Every row gives one point. Each copy is the shape, with its points in the same order, turned, moved and blurred by noise. Some copies are also mirrored. Which?
(in the rows, 128 means zero)

Shape:
156  144  114
100  92  157
185  190  143
96  100  99
91  115  90
142  91  56
130  114  77
155  145  153
167  168  142
Copy 1, 9 rows:
128  115  105
157  108  185
77  129  94
193  110  140
194  125  133
190  72  90
183  98  106
96  117  134
87  121  115
Copy 1 is: mirrored
Copy 2 (9 x 3):
158  136  109
83  97  122
188  167  157
103  115  66
105  132  61
158  105  40
149  124  64
149  128  148
166  154  150
Copy 2 is: only turned
Copy 3, 9 rows:
150  129  131
68  110  148
177  175  167
87  107  83
86  122  81
143  74  63
134  109  92
141  152  160
161  157  145
Copy 3 is: only turned
Copy 4:
146  175  140
112  96  140
146  204  197
111  134  93
105  144  89
170  147  67
143  158  94
136  156  182
143  183  184
Copy 4 is: only turned

Shape:
162  71  124  152  123  192
148  79  148  148  140  91
187  173  123  106  135  107
184  77  105  168  133  96
131  156  109  141  126  154
108  139  154  95  107  107
116  80  63  176  161  120
82  182  126  124  163  118
181  74  55  94  134  97
99  134  101  99  75  133
Copy 1:
165  69  112  196  93  130
162  69  175  115  119  141
183  143  103  96  160  134
200  51  138  114  110  165
136  133  101  144  124  167
114  142  148  99  113  118
126  35  113  130  115  207
87  149  132  115  164  177
169  35  76  74  118  127
105  134  97  103  73  135
Copy 1 is: mirrored
Copy 2:
151  108  112  135  120  228
133  72  153  142  160  139
172  147  123  111  145  91
159  63  94  150  168  147
114  151  96  124  106  143
124  120  161  91  97  104
91  78  64  133  157  167
66  169  129  97  132  110
180  57  69  79  163  131
119  107  110  76  65  117
Copy 2 is: only turned

Shape, 12 rows:
236  127  128  190  119  162  151  99  147
115  181  32  134  88  21  112  132  130
116  155  74  138  109  151  138  138  139
120  127  116  197  129  165  81  106  96
156  171  61  140  132  153  154  122  153
103  131  147  104  149  149  133  95  150
139  120  120  124  74  122  153  140  140
104  225  155  130  89  135  103  145  76
123  126  91  161  124  142  150  131  70
146  114  140  104  156  160  101  134  148
110  131  95  161  150  124  140  139  161
148  126  138  129  149  164  164  150  154
Copy 1, 12 rows:
249  129  136  177  86  150  137  143  132
117  204  96  148  142  10  129  82  88
132  150  108  156  135  127  140  79  153
138  113  126  195  110  168  98  92  82
182  170  97  150  144  130  139  91  155
117  133  111  95  117  169  129  135  133
132  130  140  135  83  93  162  109  154
93  202  201  148  114  147  127  82  107
140  118  131  162  138  139  173  71  94
140  104  146  124  134  151  98  146  153
128  143  94  165  145  125  145  134  140
153  121  135  140  131  160  156  150  172
Copy 1 is: mirrored
Copy 2 (12 x 9):
220  139  129  194  176  147  108  94  167
104  181  41  177  88  18  115  149  129
107  174  87  147  124  147  129  134  157
121  161  125  188  129  174  76  123  82
134  176  73  146  157  137  127  107  158
103  129  155  105  146  132  129  103  128
152  132  123  145  95  114  140  139  168
139  244  154  117  85  120  109  162  99
136  155  87  170  119  158  149  145  94
134  117  141  101  165  149  93  139  134
94  139  109  167  166  129  129  144  147
138  135  139  126  173  152  147  143  157
Copy 2 is: only turned

Shape, 16 rows:
138  156  89  120  113  136  180  137  127  113  151  128
153  127  96  111  115  131  103  138  124  133  140  129
164  132  99  120  125  172  125  130  136  128  142  104
160  122  108  136  140  155  116  139  86  92  127  209
136  182  94  146  131  141  132  164  132  128  151  113
138  124  196  128  95  176  102  103  117  110  131  142
173  124  92  123  138  150  148  109  130  123  105  153
50  108  100  128  107  151  115  103  118  120  136  112
178  134  120  192  68  140  211  97  71  136  141  109
167  167  203  107  126  136  103  145  118  125  125  104
157  169  104  130  157  134  114  127  130  7  123  147
152  147  127  114  151  140  115  108  121  117  147  103
167  122  99  153  146  140  148  113  132  121  153  162
57  150  142  139  126  186  126  98  88  73  49  114
146  123  135  118  141  159  135  128  102  89  155  125
131  146  119  111  116  168  99  100  96  120  144  178
Copy 1, 16 rows:
137  116  103  105  99  154  118  169  119  147  170  108
157  144  89  115  117  116  118  141  128  121  137  139
165  148  86  116  130  152  139  132  151  131  150  134
172  108  88  118  116  165  109  142  71  65  133  156
119  170  95  135  132  160  114  172  118  141  145  113
176  135  176  107  106  157  129  96  132  112  93  166
182  96  71  120  123  158  121  144  137  116  127  123
68  113  115  108  111  118  151  89  138  125  130  131
191  113  125  168  40  174  145  120  94  183  162  94
192  179  176  110  145  139  117  147  121  129  91  119
138  141  113  103  129  185  70  153  131  33  153  83
162  139  126  121  147  134  94  121  138  127  143  114
163  101  92  150  112  158  100  147  125  117  155  150
97  108  135  97  134  183  166  69  104  91  76  66
164  124  136  111  137  157  123  123  118  102  165  132
152  124  98  90  117  154  98  104  89  112  113  163
Copy 1 is: mirrored
Copy 2:
131  172  97  98  101  156  159  145  132  155  146  119
151  144  121  114  115  144  94  136  137  152  135  147
154  156  119  125  133  168  111  137  161  172  138  116
135  145  125  140  128  194  137  161  122  117  109  206
106  193  105  115  118  142  110  162  149  146  138  114
94  96  181  152  122  185  123  106  146  150  118  132
174  145  110  133  114  157  154  146  157  152  107  150
101  98  66  111  141  154  109  97  107  143  116  102
147  188  118  188  43  191  173  108  99  163  136  89
107  148  219  128  126  131  112  137  148  148  121  113
139  160  135  92  145  191  149  161  171  46  131  137
143  166  145  117  147  144  120  107  152  140  123  120
148  164  100  153  122  157  154  128  156  142  142  166
91  93  114  121  148  187  145  140  115  101  35  66
133  151  145  123  153  181  141  127  126  139  141  131
110  137  126  114  123  188  116  109  139  147  95  178
Copy 2 is: only turned
Copy 3, 16 rows:
132  150  97  105  113  153  168  134  124  97  148  131
130  124  99  126  112  124  120  151  111  146  129  114
140  144  108  132  121  183  126  141  119  132  138  100
138  151  126  180  88  126  115  147  51  105  141  171
141  188  90  129  108  138  139  150  130  110  160  86
136  162  173  169  86  150  101  98  139  164  129  151
151  136  106  157  130  158  152  136  93  113  99  149
49  146  112  137  130  127  111  109  166  106  124  123
110  167  116  148  88  164  245  77  81  141  129  107
187  174  179  122  112  123  111  113  128  167  132  101
183  123  132  150  81  133  105  123  94  27  147  116
152  140  121  135  148  144  114  111  124  123  141  99
140  139  103  181  129  144  165  142  102  114  147  139
75  203  176  145  101  138  88  87  125  67  65  128
129  139  148  143  120  161  124  122  98  114  162  125
123  160  101  160  100  132  93  104  108  132  139  170
Copy 3 is: only turned
Copy 4, 16 rows:
80  98  85  165  123  145  125  148  149  122  121  154
133  137  79  129  119  145  104  143  121  116  147  146
130  125  74  158  129  162  96  105  138  110  133  139
128  144  99  107  127  148  161  137  114  64  101  200
106  148  88  191  144  146  107  162  142  122  127  151
138  127  176  128  110  174  114  88  95  110  111  142
124  123  73  120  110  128  120  107  152  106  98  163
68  147  110  140  102  135  130  126  86  99  144  74
121  58  83  207  81  139  143  118  84  155  58  161
147  134  161  132  162  174  68  127  117  156  108  161
94  112  124  140  172  108  84  143  140  26  105  190
111  132  101  140  156  138  87  106  115  125  134  154
129  119  84  148  129  111  151  110  135  108  120  174
46  165  146  128  113  158  92  113  94  64  42  94
111  108  110  138  158  162  121  111  107  94  122  152
99  156  118  122  100  158  128  110  97  95  135  184
Copy 4 is: mirrored

Shape, 17 rows:
96  142  156  147  194  154  135  56  143  73  130  113
99  66  99  113  101  147  135  86  142  183  152  95
128  121  148  126  128  86  151  127  109  174  119  192
124  78  146  146  143  117  149  164  106  134  149  171
124  176  127  123  177  168  136  94  110  115  88  103
166  114  105  89  82  126  161  130  158  195  186  139
99  163  119  195  168  156  117  92  141  86  111  124
63  149  92  133  153  166  128  100  129  109  76  84
136  105  104  95  70  138  140  148  188  138  124  115
171  63  50  95  126  164  107  161  182  215  142  97
174  91  119  111  128  98  208  137  90  111  128  166
164  77  108  112  88  155  78  99  148  163  111  104
98  146  161  101  176  193  116  121  143  103  82  82
139  83  85  77  136  111  123  112  201  168  107  112
147  97  110  90  121  114  118  173  158  185  137  80
142  100  99  70  121  93  128  161  90  129  178  203
85  149  143  130  187  210  148  105  139  98  75  154
Copy 1 (17 x 12):
93  72  159  167  196  144  140  71  108  116  153  135
179  65  111  96  107  115  89  114  167  122  94  115
150  156  144  139  82  130  59  148  70  151  150  131
100  109  124  130  72  147  80  161  95  110  180  127
132  110  138  153  210  132  154  141  91  122  146  121
188  149  126  106  61  96  105  149  175  131  150  130
119  77  129  217  177  142  119  113  100  75  149  148
117  81  88  175  200  135  136  126  104  120  103  100
149  148  122  125  84  115  123  133  177  90  109  85
220  102  75  91  113  97  86  155  196  77  146  48
129  141  121  94  52  166  146  133  82  143  180  119
189  113  134  86  132  135  93  119  143  42  94  91
85  94  155  136  210  125  138  151  131  111  126  83
182  129  110  118  119  98  90  80  146  110  132  35
155  115  97  107  103  55  96  157  149  89  129  77
130  181  62  77  90  134  67  123  94  109  172  143
91  99  148  173  209  188  113  139  137  148  161  89
Copy 1 is: mirrored
Copy 2:
137  111  170  115  197  163  102  117  154  47  62  145
148  73  88  115  175  149  129  100  125  188  120  157
111  119  145  150  129  61  123  143  96  132  129  177
102  82  177  134  145  94  133  174  115  133  167  145
159  137  141  104  157  139  149  116  103  61  66  121
152  128  124  85  131  90  134  88  109  213  148  202
162  131  160  153  170  183  100  151  142  66  69  143
135  132  91  127  154  180  129  148  134  85  59  110
137  102  97  83  78  152  136  123  142  169  132  191
207  79  105  65  123  146  133  143  83  232  115  142
136  96  164  129  129  64  209  130  149  128  142  164
187  66  93  100  125  162  125  95  76  144  136  190
129  110  133  57  140  177  118  135  99  71  65  110
169  63  86  75  122  112  122  126  119  175  78  175
177  88  106  79  89  117  109  118  100  192  126  119
145  128  125  99  147  42  142  156  136  135  207  170
106  144  149  89  182  174  157  174  104  59  59  145
Copy 2 is: only turned
